Each row is a point. A path goes straight from each point to the next, and from the last back to the first. The post is the endless flat space through its rows: a point in 2 columns, a line in 3, a plane in 4, and so on, so that a path can go around it. Count how often the path circles the post. Going back the other way cancels.

Post, one row:
[[-2 -5]]
Path (16 x 2):
[[  5  10]
 [-19  10]
 [-24 -14]
 [-13 -34]
 [ 28 -26]
 [ 12   2]
 [  9  33]
 [  3  13]
 [-15  12]
 [-43 -36]
 [ -3 -60]
 [ 10 -19]
 [ 35  23]
 [  1  21]
 [  6  49]
 [ 25  20]]
Times around: 2

Post:
[[  8   3 -12 -20  12  -2  15  23]
 [  1  14 -15  -9 -12 -10   1   9]
 [-17 -28 -16 -43 -20  -4  -3 -24]
 [ -3  -7  -6 -12  -8   9  -9  13]
 [  1 -10   2 -20  19  -3  22 -31]
 [ 10 -42 -21 -25 -29 -13   0 -29]
 [  3  13  20  -9  35 -20  13  11]]
Path (34 x 8):
[[  2  20 -14 -18 -19   6 -20 -23]
 [ 34 -15 -15   3  14 -41   2 -18]
 [-22 -19 -11 -25  17 -22   5 -14]
 [  3 -28   1 -19   0 -20  11 -10]
 [-13  16   2  -6 -20 -20   6 -33]
 [ 19   5  -1 -26 -16   5   2  -5]
 [  5   0 -11 -38  17  -2   3  -8]
 [  3  10 -10 -11  29 -19  14 -25]
 [ -5  -9 -11  -9  -7 -21  -9   6]
 [  0 -29   0  -3   4   2   1 -11]
 [  8  32 -12  29   9   8   8 -19]
 [ 21  -3   6   2  18 -27 -10   1]
 [ 15   1  -1 -33  -1 -14  -3  -3]
 [ -9  20  -1 -21 -29  -5  -4 -10]
 [  4 -40   9 -15 -22 -23  19 -19]
 [-60   8  10 -14  10   3 -11  15]
 [ -4 -14 -21 -19  28  -2  16  -8]
 [ 16  -4  -1 -26  25 -32 -17  25]
 [ 20 -20   1 -28   4 -20  14 -19]
 [ -5 -14 -20 -46 -10  10  12   4]
 [-12  22 -12 -21  -5 -14  34   6]
 [  3 -11  -1  -4  15   5   8  29]
 [ 10 -13 -18 -13  -1 -14  -2  19]
 [-19  -3 -17 -38   4   4 -20   4]
 [-17   7  -7  -7   6 -23   7 -23]
 [ -5 -10  -1   0  14   7  46 -20]
 [ -2 -40  -8 -32 -16  12  33 -32]
 [ 17   1  17 -21   7 -13   6 -11]
 [ 45   7  16  -2  38 -25   2  -1]
 [  1   4 -23 -22   6  -8   1  14]
 [-20 -55  -5 -15   1  15 -17 -28]
 [ -8 -21  20 -29  42 -21  27 -13]
 [ -3 -13  -7 -23 -19   3  13   5]
 [  4  10  14 -15   9 -28  -1  18]]
Times around: 1

Post, 13 rows:
[[-12  -7 -22   3  12  53  -2   7  25   4  12  -2 -40 -26]
 [ -4 -33  14  25  12  11  21   1   8  -6 -11 -28  32 -10]
 [  0 -21   7 -33  -6 -27  11  15 -14  23  20  -7  25  28]
 [ 23  21 -25 -42  11 -14   5  -8  40  19  13  32 -36   7]
 [  1   6  13 -15  -3  22  16 -12   3 -19  14   9 -30 -26]
 [-40  -5  22  42 -13 -13  -8  32  -3   2  15   5   8  32]
 [ 10  45  37 -35  14 -34 -13 -30   6  15  19 -50  12  -3]
 [  4 -23  -5 -37  42 -12   9 -20  -9 -21  -6  -8 -37   0]
 [ 12 -14  -4  -4   5 -18  10 -12   2  16  34  -5 -12  18]
 [ 18 -23 -29  16 -15   5   7  26 -36 -14   5  -8  -3  -2]
 [  5 -44 -27 -11  44  -8  -8 -22   8   2  18  -3  43  -1]
 [-13 -26  -8  26   1  16  10 -13 -20  17  -9 -13  25  -7]
 [  4  -7   6 -28  54 -13  31  -6   7  32  15   2  -6 -25]]
Path, 22 rows:
[[  8 -46  -4  -2  16 -20  -4 -13  -1   6  24 -30   3  10]
 [  2   8 -20  -1   6 -27   4  15  20  20  22  14  17  -7]
 [ 45   4 -11  -9 -11 -11  12  22  34  21  39 -39  41   9]
 [ 39  20 -23  16  29  -8  15  22 -10  13  -2 -18 -36  22]
 [-15   2  56  -2   0  -1   7 -53 -10   5  19   4   6 -15]
 [ 34 -35 -31  20   9  -3   8  -4  18  22 -10 -24   2 -19]
 [-19 -13  14   3  -2  15   7   0 -11 -10   2 -31   5 -16]
 [  2  12  12  -6   0   9  19  25   2 -31  22   1 -24  -3]
 [ -3 -15  27   6  17  -7  24   3  -9  13  27   4   5  12]
 [ -6 -10 -27  14  60 -13  23  15 -24   9   1   6   4 -11]
 [-14 -22 -22  -7   2  -3  31  16  34   2   1  12  -5 -10]
 [ 10 -16  -1  -5  -8 -17  -8 -10 -13 -22  -9 -26  14   8]
 [-25 -17   8  -1  -5  -7 -27  26  34  28 -24 -22 -10  33]
 [-24 -26  28   4  -7 -10  20  24  30 -25   5  14  18   0]
 [ -1  16  23  24   7   1  28 -40  -4 -44  19  -8  25 -41]
 [ -6   5  18 -11  17  13  31  -6  -9  15  28 -13   1   0]
 [ 37  -8   0 -42  25  20   3  13 -21   4   7 -20 -15 -17]
 [ 33   4 -15   4  -7 -11  25 -36  11  35  17  29 -12  -8]
 [-26 -26  21 -54  53 -22   2  10   0 -20  39 -19 -23  -4]
 [ 25  23 -26  -7   0 -22  35  12 -13  -1   9  -5   5 -15]
 [ 18 -26  22  11  43 -21  22  -2 -13 -50  31 -12 -13   1]
 [  9   9  -2  52  18   5 -18 -14 -20   3  -2  12 -13 -17]]
Times around: 3

Post:
[[  3  20 -26  34 -27   2  11  32   2  25   6  11  22   8 -40 -18  33  25]
 [ -1  28   6  45   0   2  -5  24  -1  -7  34 -25  -4  29 -27 -34  40  20]
 [  9  16  19  -1 -23   3 -10  33 -18  12   0  19  -8   8   0   9  10  11]
 [-17 -25 -34 -18  10 -10 -12  -3  -7 -25 -15  -3 -15   4  41 -17 -29 -16]
 [-22  11 -19   8  20 -10  -4 -14  22 -19 -16 -19 -28  -7  13   7 -54  -3]
 [-12 -17   9 -30 -10  14  -3   9  13  12 -17  -2  -4  -2 -21  -8  20  -5]
 [ -7  23  11  30 -38  -7  26  25  -3 -17   1   5   9  15 -34 -15  40   8]
 [  7  -6  18   6 -17  -1  10   1 -31  19  -3 -14  24  22 -31  -8  19 -12]
 [  2   8  -9 -49  16  -4  -4 -18  13 -19 -17  -2  16  -1  12  11 -17  17]
 [-17 -16  -7  -7  -5 -14 -31 -22 -12  -8 -18  18   6   8   9  29  13   1]
 [ 22  -6  -7  26 -13   3 -26 -11  -3 -38   7 -35 -20  -4  24   1 -31  18]
 [-11 -35 -15 -13  37  17  14  -3   1 -21 -12   1   8   8  -4   4 -25  15]
 [ 13 -16  -3 -23  26   0   7 -26  -4  -2 -36  26  -8  -9   7  -8  13  -7]
 [-10  -6 -28  -6  32  -1  -2 -10  14 -39  26   1  -5 -27  31   8 -18 -25]
 [  4  14   5  31  -8  26  11  33  -6  14 -21   0  31   6   5 -11  36  16]
 [ -5 -18  -9 -24  23 -14  11   1 -25 -20 -11 -18 -20 -22  19  43  -6   5]
 [-27   0  -6   6  -4   6   1  -6 -22 -18  15  -7  -5 -26  11 -17 -16  32]]
Path (12 x 18):
[[ 25  -8  16 -23  -5 -30  -8  43  20  -8 -36 -56 -28  20  -6  46 -54  -5]
 [ -6   1  13  -2 -29   5 -39  -9  41  27 -34  -1 -14  41 -28  -9  -4   0]
 [ -1  22 -35  17 -19  -9  -4 -20 -13   6  -4  20  14 -16   6  34   7  11]
 [ -8  24 -21  32   2  -3  -4  31  19 -29 -14   8   0  50  42   3 -50 -18]
 [ -9  -3  18  10  -2  10 -21  19 -10   9  -4   7 -53  -3  31 -21 -25   6]
 [-30 -19 -28  19  33  -3  16  11   6 -18  21 -21  18  -8   1 -43  -1 -28]
 [ -8  10  39 -49 -16 -21  -6  -8 -21 -32  -2   3  26 -10  25  -5  -5  22]
 [-17   2   5 -32 -16   4  28 -17  14  -4  -4   2   8 -37 -23   0   7  34]
 [ 30  27 -28  21  46  18 -26   8  17  23  -6  -1 -10 -11  36  -2  33   1]
 [  2  19   9  -7 -52 -13   6 -26 -30 -19  20  -7  -5 -35  -8   2  26 -22]
 [ 17 -21  -8 -25   3  25  24   1  18 -24 -10  14   3   7  -8 -25  16  19]
 [  0 -24 -37  -7  60 -10  37 -12  15 -11  11  -4   1 -14  -2 -20  12  22]]
Times around: 0

Post (17 x 18):
[[ 17  20  24  20 -10  20  21 -14  26  10 -20  -8 -20 -24   0  10   6  -2]
 [ -1  -7 -12 -26 -11   7  16   1  -5 -26  19  13  45  19   8  -1  16 -29]
 [ -9  -8   5   2   8   5   7  30 -17 -21  27   1   3   9  11  14  38 -24]
 [  7   4  -8 -31  -9   0  21   1 -12  -3  22 -18 -21  23   9  -4   6   3]
 [ 34 -18 -25   5  16  -5  -1  -7 -17   9 -11  26 -30 -20 -10 -16 -19   2]
 [-16  -7  -2 -37  -1  -4  13  18  -1   9  31   5   2 -14   3   1   8 -21]
 [ 15  -1   7 -35   8  -5  25  11   2 -19 -10  -4   8  30 -11  13  17 -10]
 [ 29   9  16 -27 -23  -1  -7   5 -22 -12  -3  -5  11   2   3 -16  30 -15]
 [ -2 -14  -2 -12 -29  -2  -2  24 -13 -29  18  -3  21   8 -20  14  -2  -4]
 [ 19  -2 -19  26  18 -35  -3  -3   0  -5  -5   4 -24 -21  27 -25 -28 -31]
 [ -8  14 -23 -14 -30  -9 -11  -9 -12   7  -3 -10  17  16  -4  22  28 -29]
 [  0  13 -13 -19  -5 -21   6 -13   8 -33  25  -3  10 -14  -7   4  26  -2]
 [-10  33  -1 -11  -1  31  15  -3   2   0 -26 -11  -9 -10 -10  -9  -8  -8]
 [ -1 -22 -21  20  12 -14  16  -4   8  25 -27  18 -48 -17  18 -34 -21  22]
 [ 18  11  13  24  34 -18 -16 -15 -18  23 -22   9 -15  -6  28  -9 -42   1]
 [  3   8  21 -19  -5  32  -7 -18  10  -8 -36   8 -32  -1   8  15   3 -10]
 [ 22  27  -3  20   6 -17  17   4  -6  -5 -12  45 -42 -12  14 -13 -20   2]]
Path, 24 rows:
[[ 17  19   5  26 -18  -2  -9 -20  -4 -16 -19   2 -27  -9  -5  10 -41   6]
 [  9  -4 -17  36  12 -21  -8 -10   7  -4 -38   3 -40 -11  21  10 -12 -17]
 [ -9   5 -33   2  14 -10  16  16  14  41 -29 -13  -2  -4 -19  -1 -12  11]
 [-24  19 -19 -21  17  -6  20 -23  13   9 -10   8 -21  18   5   5  19  19]
 [  2  14 -32  -9  13 -18   7 -35  -7  -5  -2  -7   2   4   2 -26 -24 -35]
 [ 39  28 -45 -13  -6 -14  14 -50   9 -21 -27  24  -6 -25 -12 -19  27 -26]
 [  4  25  14 -11  -1   5  28  14 -28 -13  22 -12   3  27   1   8 -59 -12]
 [ 24   3  27  -2  57   2  14 -16  12 -17  -3 -11   0 -25   8 -23  17 -24]
 [ -2  22 -20 -24  22   9   9 -28  12  22 -25  -3  -5   3 -17  13   4 -17]
 [  4   9 -33 -36 -22 -19  39 -12   3  10   1   7  19   9 -33 -21 -22   5]
 [-42  24   2  -7  28 -19  22  31 -11 -14  26   1 -15   5   6  22  11 -26]
 [ 22 -23  22 -39  37  13 -11 -28 -10  22  -8   4   6  21   5   0  16 -56]
 [  0  13  13   1  -8   3  -5  -5  -2   2  24  -1 -18   5  44 -22  -3 -11]
 [  3   0 -51  27   3  -3  23  32 -10 -14  -9   4   3   9   4  -7 -15 -29]
 [ -3   9 -35 -14 -29  -2  16 -42  17  -6 -19 -20 -28 -13   4   9  -9  10]
 [ 26  31  49 -42  -8   0  -2 -20 -37 -29  16  41  -5   1  38 -31  10 -38]
 [ 33  -1  10  30 -12 -34  14 -31  41 -36   5  18  -1 -25  26   8   1 -44]
 [-19 -15  20   2  33 -20  48   2  12   6 -13  -2  -4  31  52  12 -12  30]
 [-12   8 -24  -2   8   6   1   3   4  -5  -7   6   5 -31  -1   0   3  -2]
 [ 16 -41 -37  -8 -18 -11  10  10  -5  -1  -7 -18  11  31   1  16   7   2]
 [ -4  41  48  14   5  -3   4 -15  -8  31  -1 -21  -8 -34  18   1  -2  12]
 [ 10 -12  31   0   0  -1  -3  14  -9 -17  12  31 -14 -22 -11   7  22 -24]
 [ 25 -23 -17 -25   3 -19 -15 -15  -4   6  -1  17  20   4  -5 -19 -27 -12]
 [ 43 -59  32   0  14  -8  29  45  -5 -60   7  43 -19  28  10 -11  11 -13]]
Times around: 0

Post (17 x 18):
[[  2  -4 -12   7  -5   4   6  24   4   2  17  -3 -17  -1  14   0  -4 -17]
 [-17  13 -14  10   5 -11   8  -6  -5  -5   4  12  -1  -7  14   4  -5  -1]
 [  5 -10   1   6  -2 -10   3   3  -9  -1  10   8 -25  12   4  -3   2  -4]
 [  9 -10   7 -13  12  -2   2  12   6 -19  -8  10  -4  13   7   9 -13  -3]
 [  5   9 -10  -4 -14  -4  -7   3  15  -9  10   1  11   6  -3   6   3  11]
 [ 10  -5  -2  -5   3   3   2  10 -11  11 -15 -13  -5  10  15 -12   0  -3]
 [ -6  -6  20 -13  13  16  -4  -5 -14   1   0  -8   9  21   2 -19   1   0]
 [  6 -13  26 -12  12 -19   4 -18 -10   2   4  16  21   9 -10   0  11  -9]
 [  7   0  -8   0  10   7 -25  14  -2  19  11 -18  12  -7  -1   1 -16 -10]
 [  6   0  10  14  -9   1  -8  13  -6   6  -9 -12   1  13  -5 -12   0  -7]
 [  1  -5   2  -4 -23  12  11  10  -7  -2   7  -5  -8   7   6 -10 -12   1]
 [  5  11  -5  13  -2  10 -32  -4  42  60  24   0  11  -1  -1  19 -11  -6]
 [-15   1   7  -9 -20  -9   0  -9 -24  13  14  10 -19  -2   6   1   7 -26]
 [  3   4  -9  -7  -5   8   6  -3 -10   0  -2 -10  -8  -4 -13  -4  10  -5]
 [ -9  -2   0  -9  -1   5   0  15 -12  10  11 -18  10  14  -2   3  -6   7]
 [  4  -4  -1  -5  -2  10  -1  12  -5  -6   1  21  15  16   7   9   1   5]
 [-12  -4  -3   5  -9  -4 -12 -17   1 -10   6  -6  12 -15  -2  18  14  -5]]
Path, 29 rows:
[[-14  -8  16  15 -18 -27   4   2  -8  -5  27  12  -7   9 -13  13  25 -13]
 [ 38   4  12 -18  14 -17  -3  34   9  15  11 -14  13  12   2  -9 -34  -7]
 [ 34   6  -7  34  18  -7 -13   6  29  23  -7   5   3   5   3   3 -43 -12]
 [ -3 -24   3   0 -21  12  -2  21  -1   1  17  -7   6  26  -2   3   1  -3]
 [ -2  -7   4 -32  -5  -4  -5  -7  11 -10  11 -16  -2   5  -8  -5   7  17]
 [ 22  -3  16  -5 -20   6   1  23   7   4   2 -14   9  21 -12 -20  -3   5]
 [ -7  13 -29 -12 -19  13  34 -20 -10 -15  16  11 -34  10  -6  19  31  31]
 [ 10  10 -18 -13  -8   3   6  -4  -1  10  -1 -12  -1  31  -7   9  15  20]
 [ 12  -8   4   9 -20 -13 -20 -13  23  17   7  -4  -1  -3   0  10  -8 -12]
 [  0   4  13  -9 -16 -15  26 -21  -4 -26   9  23 -23  15  -1 -10 -14  -8]
 [ -9  -1   1   0  -1  -8 -11  -5  29 -17  12   0 -12   8   8  11 -13  -2]
 [  7 -25   9 -22 -13 -17   4   5   3  -5  11  -4  -3   9 -29  11   3  12]
 [ -7   3   6  -5   8   4  -5   9  11   0  16   1  -7   6   9  -2  -4  -6]
 [  6  -7  12   3 -28  -3  15   6   8   8  29  -2   0  13  -2  12  19 -12]
 [  0   5  -1 -13  14 -15   0  -2 -15   5  20 -14  -8 -11 -10   9   7 -15]
 [ 13  -3   2  45  -9  -7 -34  25   9  31  16  19  17  -3  -6   1  10  -7]
 [ -2 -19  27 -16   9  17  11  13   1  -2  -8 -11 -20   8   4 -10  -9   2]
 [ 16   6 -18   0  -6   0  15   4  -1   1   6  -4 -26  -8   8   9  -6   6]
 [ 12   9 -16   2  -1  11   1   1   7  15   6   5  17  -8  25  -7   2 -13]
 [ 22 -16   6  -5   8   8  20  -9  14   3  17  16  -6  12 -18  -5 -19  -2]
 [  2  -8 -13   9  -3  15 -19  11 -11  20  10  -9  21  -8  -8   6   8  -3]
 [-14  15  -3  -2 -28   3  34  11 -21 -11   8  11 -14   4 -24  -9   5   3]
 [ -5   4  19 -16   3  27   1 -10  -7   7  -8  -7 -13  10  15 -16   0  -7]
 [-14  22   2 -26 -15   2  30 -25 -12   6   9  10  -2  11   3  -2  -9  13]
 [  4  -9  36 -27 -26  -8  13  -9 -14 -28  -9 -17 -10   4  -6 -10  -7   4]
 [  1   8  -9  -8 -17   4  18   4 -16  17 -16   9 -10   2  20   8  -1 -12]
 [  7 -15  26  -2  -7   3  13   0 -19 -25  -5   9   0  31  -7 -20 -20   7]
 [  7  -7 -10  -2   4  -3 -21 -12   2  32   3  -4  15   5 -14  25  11  14]
 [ 11  -5  16  24 -42   0  -5  11  24   6  -1   3  19  -1  12 -13 -16  -4]]
Times around: 4

Post (17 x 18):
[[ 16  21  18  -3  -3  -3 -23   1 -20  60  -6  -1 -18  -9  -7 -31 -22  -6]
 [ 24  -5  -7 -15  -3  -6  -1  -3 -19  -4  16  -1 -14   4 -13   1  15  10]
 [ -6  14   2  -3   0   9  -1 -10  -4  34  12 -18 -13   3 -19  -1  -5  23]
 [  7   1  -4 -15 -23  10   5  -2  -8  -8   9  -5 -24   1  19 -18   8   8]
 [ 12   5 -14   5  -5  15 -20 -23   8 -11  13 -15   2  13  -1  -2   7   1]
 [  3  12  -3 -13  -6   1   2   6  -9   6   1   1  40  -4  18 -36   4  15]
 [ 22  17 -10 -11   3  19   8  10  -5 -11  -4  -6  -9 -21  -3   8  16   0]
 [  3  19 -11  21  10  11  12   7  10  45   0   6   4   3  -8 -22 -29 -21]
 [  0   9   0 -31  16  11  -2  -9  -8 -26   9  -1  -5  15   1  -8   6  16]
 [  9  -1 -21 -24  -1  -4  -1   0   9 -20  -7 -17 -11   7  -9   5   9  14]
 [-11  25   7  24  -5   4  -5   1 -22  32  -8  -1 -15  -2 -29 -25 -31  -6]
 [ -7  -1   9   3   2 -10   8 -13  -3 -13   6 -14  10   8  10  18  -3  -1]
 [ 13   2  -8  -2   0  16   1 -20  -2  -3 -23  -3  -1  20   8  11  12  16]
 [  8 -16 -28   7   8  24 -10  14  -4  -7  -4 -15   6  20  13  12  10   1]
 [ 11  -8   9  -3  -1   8  -3  -3  12 -21   4   1   3   3   4   6  -7  24]
 [ -5  11  -8  11  10  -7 -10   0  -5  24   0  23   7 -16  19 -36  10   4]
 [ -8 -21  -3  -6   0  12   6 -12   5 -12  -9   3  21  -7   2 -15  19  -9]]
Path:
[[ -2  15  20  14   0   6  -9 -30 -14 -22 -21 -16  -3  16  14  13  10  -5]
 [ 19  -2 -22  -2 -10 -35  31  28 -11  38   7   8 -23   7  -9   2   0   7]
 [ 23 -17   4  12  -7 -29 -13 -24  -8   6  23  21  -4   0 -11  12  11   7]
 [ 34  32 -11 -12   4  22  -1   3  -4  -8   5  26   4 -26  -2 -17   2   3]
 [-39  -6  24  27 -23   2 -12 -32 -14   0  25 -12  13  16  13  -9 -12   8]
 [ 49  18 -12   8 -16  18   0  24  21   7  17  -2  17 -11  -3  -7   2  12]
 [ -2  -2   8   6  30  -6  -6 -15   2   3  -5   0  -2  16   7 -12   8  -6]
 [ -3  -2 -13 -22  24   1  -1  10   3  18 -24  -1  -8   7   7 -10   0  30]
 [ -9 -20   3 -26  18  -1  10  13 -13  -2  -4 -18 -17   3  12 -17   4  -2]
 [ -8   1  14   2 -12  -2  19   5 -17   8  23 -16  -4  25   7 -10   2  35]
 [  1  -2  18 -42 -12   9  15 -10  -7 -17 -24   1 -19   1 -14 -15  12   9]
 [-14   0 -14  22   8 -11  15   1 -11   3  18  -2  58 -12   6   1  15 -24]
 [ 14   0 -20  33 -23  26  -3 -12   9 -27  27  -8  34  12  10   3 -13   2]
 [ 11  -8 -35 -21  17  11  -4   6  12 -11  -4   5   6   2 -27   0  15   1]
 [ 20   9   0  10  -1  11  17  44   0   8  -2   0 -20 -11 -13  23 -20   3]
 [ -7   7   5   3   3  27  21 -18  -5  -2  -6 -20  -1  16 -20  10  12  18]
 [-16 -11  13  -3   1 -10   8 -15  17  27  -9 -26  22 -18  -8  -6  -1   6]
 [ 24  20 -26  10 -21  26 -24  31   5  42   3 -33  13 -19 -15 -31 -34  -9]
 [ 35  13 -11 -18 -45  22  13  -5   0   7   9 -15 -16 -26 -18 -25   2 -29]
 [-10 -14 -28  38   7  18  12  28  -4 -14 -28  -5  25   3  -2  30  -1 -40]
 [ 13 -10 -20   1   5  36   0  33 -11   0 -14   0  44   1  -9   5   9  18]
 [-13 -19   6 -12   9  -3 -12 -16  13  34 -14   8  22 -18   4 -19   3  28]
 [ 34   8  -5 -34  -9   6 -10 -10 -33 -11 -10 -12 -25   4   9   0  20  36]
 [ 23  10  -2  -7  29   4  -8  -1 -11  20 -19   7  -6  -9 -14  -1 -15   9]
 [ -1  -4 -15 -14   4 -12  -1  -7  -1  -7  45  -1 -11  -6   0   4  -4  19]
 [  0  -8 -12 -26   9  19   7  -4  35  -1 -14 -12  12 -10  -2  16  16  21]
 [  2  -1 -24  -6   2  11  -8  -6  21  -2  -9   5 -19   9   8 -19  11  -5]
 [  2  25 -27 -17   4   8 -13  25 -12  -3  13 -23  -1   8 -28 -43  11  28]]
Times around: 1
